Each row of a before or after table is a point. The points were changed in one or more steps. Then noise was added and the rows were shuffled. The steps act on columns, c1 being the first. Write out the steps. A step turns or swaps two columns, mirrors them in a line or flattens them onto one, adds a multiple of one to another, or multiplies or shifts one. Angles are multiples of 10 degrees, from the lower column toward the higher: turns from -170 to 170, lines from 10 to 170 but not 90. Use the fewest steps. Two steps may share a column if one is a turn and the other turns, adds or multiplies; they go together, in the order done. Otherwise the lowest column goes first.
(in the rows, 128 means zero)

Before:
[[139 144]
 [114  42]
 [125  54]
 [ 94 135]
 [151 131]
 [119  84]
 [144 134]
 [127 143]
 [133 116]
 [128  89]]
After (10 x 2):
[[118 116]
 [170 116]
 [138 120]
 [142 159]
 [119 139]
 [162 109]
 [115 108]
 [191  90]
 [110 126]
 [209  98]]
Steps: mirror c1 and c2 in the line at 120 degrees

Before (8 x 3):
[[126 156  92]
 [106 147  81]
 [128  92 131]
 [ 91 167 173]
 [133 150 205]
 [145 143  86]
 [ 99 127 114]
 [171 113 139]]
After, 8 rows:
[[136 152  93]
 [155 144  91]
 [118 147 204]
 [129  89 135]
 [ 99 126 112]
 [120 146  74]
 [171 111 149]
 [ 82 166 167]]
Steps: turn c1 and c3 by 10 degrees

Before:
[[104 134 110 180 121 145]
 [144 154  67 167 151 143]
 [143 131 118 107 127 177]
 [109 149  88 161  88 107]
 [121 121 130 147 137 162]
 [127 146 106 162 106  86]
 [123 124 176 105 144 174]
 [102 144 173 102 139 174]
 [136  72 128  78 146 111]
 [ 96  83  89 102  88  89]
 [165  59 175  87  80 132]]
After, 11 rows:
[[167 131 121 106 127 164]
 [163  58 174  87  80 113]
 [117 137 111 179 124 154]
 [126 146 174 102 138 183]
 [125  70 128  75 146 109]
 [ 85  81  89  99  88 110]
 [146 126 178 104 145 170]
 [106 145 105 163 106  90]
 [138 121 129 147 136 161]
 [149 154  67 165 149 132]
 [102 148  89 160  87 119]]
Steps: turn c1 and c6 by -30 degrees

Before, 8 rows:
[[135 101 117 143  88 151 133 154]
 [138 141 139 121 154 109 139 169]
 [111 121  81 131 125 137 108  97]
 [134  82 142 169  95 109 115 110]
 [116 140 157 162  99 137 129 142]
 [106 194  63  84 140  30 103 155]
 [146 133 174 114 108 119 103 155]
 [ 94 130  36 162 137 127  66 139]]
After (8 x 8):
[[116 138 173 115 154 129 149 157]
 [115 241  64  86 105 156 149 153]
 [101 124 155 160 134 144 116 142]
 [105  96 116 142 159 110 114 155]
 [157 147 137 121 117 134 127 170]
 [102 129 142 169 152  78 132 110]
 [ 92 130  36 162  97 130 182 138]
 [108 117  82 131 117 125 140  96]]
Steps: turn c1 and c5 by 130 degrees; turn c1 and c7 by -160 degrees; turn c2 and c6 by 70 degrees

Before, 9 rows:
[[ 98 130 124 113 100 175 172 115 155]
 [ 89 125 111 117 156 162 144 172 127]
 [114  67 141 102 105 146 158 147 172]
 [100 113 176 156 142 130 131 124 162]
 [ 95  90 118 171 161 100 143 120 105]
 [ 88  93 112 146 218 153 124 102 104]
 [177  98 127 108 122 110 190 116 163]
 [ 88 107 121  97 191 141 125 109  66]
 [169 112 134 208  97 152 112 136 145]]
After:
[[183 125 125 106 123 105 196 115 163]
 [178 130 135 202  97 152 110 133 146]
 [114  99 174 157 137 128 132 124 157]
 [102  93 117  96 191 142 127 108  67]
 [154  65 137  99 107 143 158 147 175]
 [103 104 113 115 164 158 147 173 129]
 [123  76 112 147 218 156 122  98 100]
 [109 115 121 112 101 177 171 114 157]
 [108  74 118 165 160 102 145 119 111]]
Steps: turn c1 and c2 by 30 degrees; add 0.3 times c6 to c1

Before, 13 rows:
[[120 104 138 180 103  91  86 152 141 103 126]
 [116 168 126 108 109 108 140 100 135 145 116]
 [129 155 164  83 168 148  44 160 103 120 137]
 [133 153  85 110 104  81 163 145  88 154 113]
 [179  92 147 146 111 143 115 156  70 133 150]
 [ 99 138  91 215 141  89 162 158 138 138  98]
 [144 105 163 149 184  97  94 151  94 116  79]
 [117 154  98 135  76 107 125 145  38 134 120]
 [213 180 110 135 129 103 122  76  88 110  99]
 [167 107 141 195 126  82 102 157 151 117 137]
 [134 157 130 115 140 118 138 142 161  92 107]
 [130 148 182 135 141  65 110 122  97  94 145]
 [160 164 166 110 104 110 129 153  74 143 109]]
After (13 x 11):
[[145  93 158  77 112 143 114 146  69 129 152]
 [137 179  93  42 125 102 121  87  89 111  98]
 [146 106 166 110 181  95  92 136  94 115  80]
 [195 109 151  89 125  85 103 153 153 116 135]
 [114 161 135 124 145 118 135 142 160  91 107]
 [216 139 103 157 142  87 161 170 139 138  95]
 [106 162 173  94 106 112 130 140  72 144 111]
 [ 84 150 170 130 166 148  43 142 102 118 141]
 [134 150 170 125 141  67 108 101  96  97 148]
 [138 152 103 141  76 106 125 154  34 136 120]
 [111 152  92 122 104  81 164 157  86 154 116]
 [182 105 146 135 103  90  82 150 137 100 127]
 [108 170 116 143 108 110 143 102 136 143 119]]
Steps: turn c1 and c4 by -90 degrees; turn c3 and c8 by -20 degrees

Before (11 x 14):
[[123 138 142 150 133 100 114 168 143  91 134 115 184 113]
 [116 139  49 129 167 166  88 112 116 145 133 126  73 174]
 [ 90 144 140 170 129 140 143 168 171 135 148 108 162  89]
 [106 151 180  98 123 127 107 114 114 126 163  97 144 118]
 [113 148 126 115 129 147 128 108 159  97 127 107 180  91]
 [ 86 107  87 166 185  90 159 135 163  74 135 143 104 113]
 [128 176 170 170 141 113 168 129 148 109 140 113 183 111]
 [130 101  68 151 211  98 175 178 172 122 101 156 105  81]
 [143 117 165 144 100 113 100  90 168 131 142 119 177  90]
 [ 80  92  95 127 218  99 115 111 174 113  89 195 119 142]
 [ 91 133 101 110 130 122  90  84 129 146  87  92 104 164]]
After:
[[168  86 165 109 135 110 183  96 147  92 101 117 120 139]
 [145 112 169 181 143 114 182 128 126  70 135 113 105  77]
 [127 162  97  86  86 125 109  85  89 105 137  90 145 125]
 [111 178  48  97 142 164 100 110 117 102 164 122 180 119]
 [176 143  98 118 105  97 121 110  80  72 218 194 136 162]
 [177  81  67 178 115  95 108 178 130  85 214 153 142 157]
 [114 117 178  91 167 128 130 110 102  83 121  97 102 107]
 [140 113 143 126 136 100 187 166 119  54 132 114 113 116]
 [173  88 139 160 149 141 173 167  92  99 127 105 132 110]
 [162  92 130 121 124 144 164 108 113  58 126 103  84 108]
 [164 111  88 175 146  91 120 136  89  28 184 137 156 148]]
Steps: swap c1 and c9; turn c2 and c14 by -90 degrees; turn c4 and c7 by -60 degrees; turn c7 and c13 by -130 degrees; mirror c5 and c11 in the line at 40 degrees; shift c10 by -40

Before (14 x 18):
[[130  98 162 148 161 179 155 119 173  93  90 132 150  96 110 106 192 165]
 [137 102 147 153 164 139 116 114  64 108 174 141  98  90 115 157  92  96]
 [164  95 105 141 145 141 121 167  60 131 127 117 104 133  59 126 107 105]
 [162 120 137 178 170 133 101 155  70 139 118 146 142 161 103 157  80  66]
 [123 125  88 167 148 149 127  98 141  97  90  90 169  97 101 145 184 189]
 [ 79 115  78 133 129 187 140  91 151 104  56 137 140 124 129 102 181 126]
 [160 110 149 120 157 142 117 146  95 163 150 121 123 125  60 200 116  74]
 [ 98  90 132 115 154 117 101 112 136 137 181 167  99 188  99  97 121 160]
 [138 151 158 137 128 172  82 166  77 135 148 139 114 122  99 149  89 105]
 [152  86 154 111 151 145  78 127  71 157  98 100 116 146 113 143 138 114]
 [137  96 128 129 100 105 108 110 146 178 152 173  88 144 136  84 111 135]
 [121  77 103 153 144 192  88  94 194  92  83 138 137  99 104 115 153 154]
 [133  77 144  89  93 113 114 112 135 141 177 108 117 190 127  87  80 118]
 [ 78  80 151 160 108 120 102 121 138 133 130 122 113 135  97 103 135 122]]
After, 14 rows:
[[154 172 151 111 146 152  76 127  70 160 147 101 101 129 114 142 135 113]
 [123 194 104 150 144 215  88  95 194  92 147 142 145 133 107 115 153 156]
 [120 163  86 165 148 155 127 101 144  96 110  86 214 128  98 142 186 187]
 [102 102 132 115 153 110  99 114 137 140 187 163  68 126  99  96 119 157]
 [ 75 149 149 159 103 120 100 119 139 131 173 122 100 129  97 104 137 125]
 [128 178 163 144 162 195 155 117 174  93 132 128 168 124 107 105 194 164]
 [129 112 146  87  96 113 112 114 138 138 195 111 105 129 128  81  81 115]
 [161 118 150 119 162 146 117 148  95 162 151 122 118 124  62 197 112  71]
 [139  96 154 135 128 185  81 164  76 137 114 140 101 128 100 153  88 106]
 [165 144 106 142 146 141 122 171  62 130 159 117  79 129  56 126 110 102]
 [ 81 202  76 133 125 202 141  92 153 103 105 137 148 129 129  98 181 127]
 [164 140 138 176 171 136 101 157  69 134 129 145 156 127 103 157  78  63]
 [139 124 127 131 101  99 107 111 150 179 169 169  46 127 136  90 107 134]
 [139 102 149 155 162 140 116 114  68 111 173 143  67 129 116 152  91  97]]
Steps: mirror c2 and c11 in the line at 120 degrees; multiply c6 by 1.3; multiply c13 by 2; multiply c14 by 0

Before:
[[162 128 127 151 123 113 141 185 118 112  81 141 173 130  88 174 169 106
  164 122]
 [100  52 119 101 106 109 188 127 133 165 167 163 125 134 183  50 150 137
  118 122]
 [ 98 131 138 121 114 123 162 111 180 190 158 136 153 149 170  75 129 140
  113 115]
 [119 122 136 109 139 124 126 176 105 100  73  64 127 123 122 128 146 139
  163  61]
 [158 113 124  89 159 119 129 147 144 103 104 109 151 119 131 122 135 142
  130 128]
 [149 141  83 158 135  92 109 186 105 113  76 150 158 116 122 150 139 152
  152 133]
 [153 121 123 144 125  98 103 152 138  65  97 122 145 107  73 131  94 146
  129  90]
 [ 64 185 196  27 174  32 104  98 127 147 120 174 189  94 100 146 153 131
  106  80]
 [116 116 138  94  89 109 188 115 141 177 139 131 117 192 159  94 113 159
  117 135]]
After, 9 rows:
[[150 142  83 157 113  93 111 192 120 102 111 151 170 111 124 149 152 111
  157 132]
 [100 120 139  93 121 107 187 120 110 173 140 132 113 193 158  94 124  85
  112 133]
 [ 96  53 118  99 124 111 187 129 108 160 135 165 111 132 182  50 159 119
  113 122]
 [156 126 129 152 162 115 141 187 125 110 113 137 185 129  88 174 179 129
  168 119]
 [168 111 127  91 106 123 126 145 154 121 117 107 155 119 131 122 144 131
  129 130]
 [ 94 182 196  25  74  32 104  96 115 142 110 174 181  91 102 143 162 180
  106  77]
 [147 121 126 143 124  98 105 152 178  86 122 122 155 107  77 136 104 106
  131  91]
 [129 123 134 109 113 123 125 175 125  91 124  67 143 126 122 131 154 134
  163  62]
 [ 98 135 137 123 119 123 161 109 127 212 122 136 143 149 170  76 145 125
  110 117]]
Steps: turn c1 and c5 by -30 degrees; turn c5 and c18 by 130 degrees; turn c9 and c10 by 40 degrees; flatten c11 and c13 onto the line at 110 degrees; shift c17 by 10

Before, 13 rows:
[[109 162 187 101 107 102 117 143 130 175 149  65 141 112 131 161 129  79
  112 172  88 106 111 154]
 [ 78 135 199  94 124  67 137 154 144 177 116  67 110  91 131  97 114 107
  142 177  74 105  95 151]
 [125 146 122 109 164 154 161 136 127 151 145 118  93 139 203  94 120 168
  141 131 154 150 135 113]
 [106 153  65 140 144 193 162 152 113 192 145 116 131 110 151  70 123 122
  161 164 164 169  88 109]
 [121 128 142 155 169 203 173 124 127 168 150 117 140 122 190 102  91 142
  144 123 134 205  94 113]
 [104 150  99 136 168 163 157  86  83 189 159 128 145 154 157 100  72 159
  169 123 132 211 145 111]
 [ 92 173 157 118 141  50 134 152 118 153  99  88 120 118 122 117 154  73
  117 171 109 148  83 139]
 [195  78 129 128 149 144  92 152 160 117 107 106 154 120  96 147 138 161
  138 164 152 127 114 135]
 [190  98  93 151  93 133 111 137 166 108  95 134 183 131 129 140 111 127
  143 137 153 108  91 158]
 [162  98 122 151 116 161  92 130 131 113 124 144 172 120 102 101 136 122
   90 138 108 103  87 152]
 [144 118 137 179  99 164  88 135 132 153 123 127 132 143 124 129 126 159
  125 155 128 137  73 165]
 [156 109 151 163 129 168 134 151 172 148  98 131 180 166  82 119 134 141
  128 168 167  93 111 141]
 [116  62 121 162  78 186 121 122 135 120 124 154 182 141 101 149 128 135
  120 173 162 135  99 132]]
After (13 x 24):
[[146 103 138 177 152 166 154 138 119 159 122 130 134 142 130 145 122 161
  123 154 127 145  21  94]
 [190  70 128 128 123 149 139 148 113 115 104 103 162 119  95 134 131 158
  134 167 151  86 101 119]
 [115  63 126 157 171 184 108 123 116 112 123 146 185 142 100 116 128 136
  123 174 161 149  70 129]
 [160  97 122 148 148 164 130 135 146 116 119 146 171 120  99 166 128 120
   89 140 107 124  44 104]
 [104 148 191  99 151 104 166 143 147 174 150  63 137 104 125 105 124  77
  113 171  87 128  92 109]
 [ 89 172 152 123 112  43 135 153 114 157  98  86 120 125 124 137 144  73
  117 166 114 137  42 106]
 [102 178  65 140  96 193  95 153  99 190 145 117 134 116 156 163 130 119
  162 163 163 151  50 150]
 [128 165 121 107  91 157  99 137 111 150 138 115  89 136 197 142 123 164
  141 133 154 118 142 144]
 [ 99 166 101 136  56 159 103  80  76 188 160 128 143 154 159 136  82 158
  171 117 130 177 168 161]
 [157 114 155 160 155 168 110 148 134 147  96 130 181 164  85 132 129 148
  124 168 172  77  93 111]
 [ 73 148 198  96 143  68 113 151 143 178 118  66 107  93 133 154 110 108
  142 178  63 106  61 109]
 [122 155 140 157  73 205  89 126  57 161 153 114 136 122 194 133  98 141
  145 113 138 142  54 157]
 [191  92  93 146 181 134 125 137 127 108  95 135 183 129 124 124 100 127
  145 137 151 105  53 106]]
Steps: turn c7 and c16 by -150 degrees; turn c2 and c7 by 30 degrees; turn c9 and c22 by 120 degrees; turn c5 and c22 by -150 degrees; mirror c17 and c24 in the line at 170 degrees; multiply c23 by 2

Before:
[[143 108 194  66 170 104 105  72 110 146  85  88  80  98 175 198  81 169
   84 166 106 100 131 188 148 138 169 184 164 142 150 157 189  63 183  83
  158 193  46 115 102  84 109  97 130 169  83 141]
 [107 152 133 127 143 117 126 149 114 139 125 148 126 121 121 135 154 119
  148 147 105 144 129 115 158 126 127 116 140 140 101 154 125 144  52 102
  147 132 171 120 144 147 158 105 127 104 100 123]
 [144 106 135  94 137  96 140 143  97 136 126 153 115 121 151 157 138 135
  149 144 107 165 133 147 127 105 147 143 131 187 112 122 131 158 108  90
  149 129 141 190 149 107 169 129 122 134 105 103]
 [109 102 156 161 130 128 127 162 133  97 149 138 137 136 127 118 157  96
  147 131  99 165 123 127 132 122 128 146  97 136  98 103  96 160 108 136
  140  94 121 132 146 117 175 126 128  85  93 143]
 [118 185 201 153 166 185 208  48 161 157 169 113 124 151  75  95  96 217
  149 176 198  89 170 228  62 166 177 158  91 118 163  65 163  60 138 177
  106 176  50 115 140 180 111 166 180 196  25 163]
 [100 113 136 104 103 143 107 149 127 149 127 165 133 129 168 184 130 114
  145 125 119 169 128 129 138  95 141 133  91 150 125 119 127 135 119 132
  118  92 135 179 171 140 145 132 139  94 130 144]
 [154  85 145  77 198  95 101 105 123 166  86 112 133 111 174 152 108 144
   88 141 109 161 105 109 115 109 162 165 138 133 142 123 169 107 122  87
  136 130 120 151  82 116  83 129  88 125 127 146]
 [110 135 111 130 134 149 145 161 125 143 124 173 137 131 133 108 174 106
  145  96 126 133 171 141 124 127 139 104 121 117 113 123 108 160  91 140
  140 109 137 138 132 104 178 163 141  96  98  95]]
After:
[[146 108 191  68 169 115  99  74 110 147  81  87  82  67 175 199 182 167
   84 168 106  94 133 181 150 131 172 182 146 136 150 162 182  68 179  86
  154 197  43 118 102  89 104  98 105 173 149 172]
 [154  88 145  78 199 109  90 107 122 166  86 111 133  79 187 152 153 144
   88 142 104 162 108 105 113 101 162 165 137 137 148 124 169 104 124  90
  136 131 121 148  83 118  87 127  64 128 115 184]
 [105 113 144 100 105 123 124 156 121 154 127 168 131  91 173 184 125 116
  139 125 116 168 126 127 137 101 143 130 101 158 125 115 127 136 118 129
  122  91 132 182 166 137 149 126 118  93 128 183]
 [146 105 129  90 136 129 122 141  93 133 128 155 113  92 142 157 131 139
  147 147 110 164 141 142 124 111 148 148 130 177 117 129 127 158 111  92
  151 129 142 196 151 107 164 120 103 133 158  56]
 [114 136 111 127 126 141 153 161 131 148 130 170 140  96 126 109  94 106
  145  90 130 130 168 143 129 127 143 105 126 124 111 122 103 162  90 143
  145 108 139 137 140 101 173 158 125  97 177  28]
 [119 188 200 160 167 177 204  44 168 157 162 115 128 120  72  97 197 215
  151 178 195  90 173 224  62 163 180 156  98 115 162  63 161  62 137 177
  109 179  49 113 142 183 109 158 164 191 213 237]
 [111 107 154 160 132 133 123 166 138 101 145 140 142 109 126 119 109  99
  148 131  95 165 122 123 133 119 125 148 102 136 103 103  95 156 108 136
  135  91 124 131 145 115 169 124 110  87 176 174]
 [110 148 129 128 136 129 115 153 113 138 127 142 129  88 122 138 117 116
  145 149 106 140 132 120 154 116 127 116 137 140 103 154 127 149  55 103
  144 132 174 119 144 153 162 103 106 100 165 118]]
Steps: flatten c6 and c7 onto the line at 60 degrees; shift c14 by -30; turn c17 and c47 by 160 degrees; multiply c29 by 0.7; shift c45 by -20; multiply c48 by 3
